Each row is a point. A path goes straight from each point to the next, and from the last back to the first. The post is the endless flat space through its rows: a point in 2 columns, a line in 3, a plane in 4, and so on, so that a path can go around it. Count how often the path circles the post. Going back the other way cancels.

Post:
[[  0 -21]]
Path (26 x 2):
[[ 57  26]
 [-62  31]
 [-39 -59]
 [  7 -60]
 [ 57  -9]
 [  7  46]
 [-24 -16]
 [-16 -51]
 [ 42 -69]
 [ 30 -10]
 [  1  11]
 [-28  24]
 [ 31  23]
 [ 23 -22]
 [ 14 -95]
 [-32 -41]
 [ -9   2]
 [ 13  21]
 [-47  -2]
 [-13 -52]
 [ 47 -73]
 [ 41  12]
 [-13  42]
 [-56 -14]
 [ -5 -45]
 [ 64 -63]]
Times around: 3

Post, 3 rows:
[[ -2   9  -4   1]
 [ 10  14 -31   4]
 [  6 -24  22   0]]
Path (22 x 4):
[[ 42  -9   4  -5]
 [ 49 -40  12  10]
 [-35  95 -41 -27]
 [-11 -20 -13 -13]
 [ 46 -55 -21  26]
 [ 45  -7  -2  26]
 [ 12 -16  17  30]
 [ 32 -14  -1   6]
 [  9  -5 -19 -17]
 [-31  33 -16  -7]
 [ -6 -23 -21 -22]
 [ 34 -53  -7  -1]
 [ 12  -5 -16 -10]
 [ -3 -43  -6 -13]
 [-29   7  22  12]
 [ 33 -23  -5  12]
 [  1  41 -12  -8]
 [ -7 -22  -8 -16]
 [  5 -36   0   8]
 [ -9  10  -2  28]
 [  7  15   2  20]
 [ 37 -15 -19   2]]
Times around: 3

Post (8 x 9):
[[ 26   6   8   4  37 -41 -72  -9  24]
 [ 19  21   9 -42  33 -12 -45  19  -1]
 [ 17 -14 -32   2  -8  27  54 -14  21]
 [-23  -8  11  32  -3  13  51 -10  10]
 [-12  15  -9 -21  37  12 -95  25 -29]
 [-13 -12 -11   8  41  10  16 -10 -23]
 [ 32 -24  17 -11  -8   4 -12 -47  23]
 [  6 -56 -10   7 -41  12  46 -10  27]]
Path (26 x 9):
[[ 13  35  -6  65  68   1  16 -21   9]
 [ -6  17  28   9  12 -18  -9  -2 -12]
 [ 49 -25 -13 -94 -51  13   2   9  29]
 [-44  26  14  -4  52  -2 -85  13  -9]
 [ 62  17  41 -66  21  -1 -78  -8  22]
 [ 41 -20 -23  -4  -5  10 -57 -12  21]
 [ 16   2  37  14  23 -34  -6 -55   9]
 [-21  18  -9 -37   1  -9 -57  57   5]
 [ 11 -59 -37   7  11  21  44 -27   4]
 [ 40 -27  -2 -39   1  17 -32  27  24]
 [ 33  -5 -45 -24  27  15  -6 -18  44]
 [-11 -11 -27 -72 -14  37 -43  46 -26]
 [-18  -6 -31  32  29  22 -27 -30 -25]
 [  1 -22 -19  28   9  15 -41  -4 -11]
 [  8  -8  16  12  55 -17  27   9  10]
 [ 11 -61  -1   0 -15  56  60 -62  -2]
 [  4  33  22  24  31  -2 -28  12   7]
 [  3 -39  35 -26 -47  38   7 -17 -17]
 [ 28  44  17  29  69 -70  -5 -49  31]
 [ -6  10 -33 -13  26   4  36  27  27]
 [ 51 -13   2 -51  24  11   5 -11  12]
 [ 51  17  -1 -31  35  -6 -32  15   0]
 [ 54 -26 -49 -39   0   3  -8 -32  -8]
 [-63 -35 -49  22 -17  50  44  21 -32]
 [-38 -55  -5  11   3  -3 -54 -17  13]
 [ 15  16 -20 -35  53  26  49  43  -2]]
Times around: 3
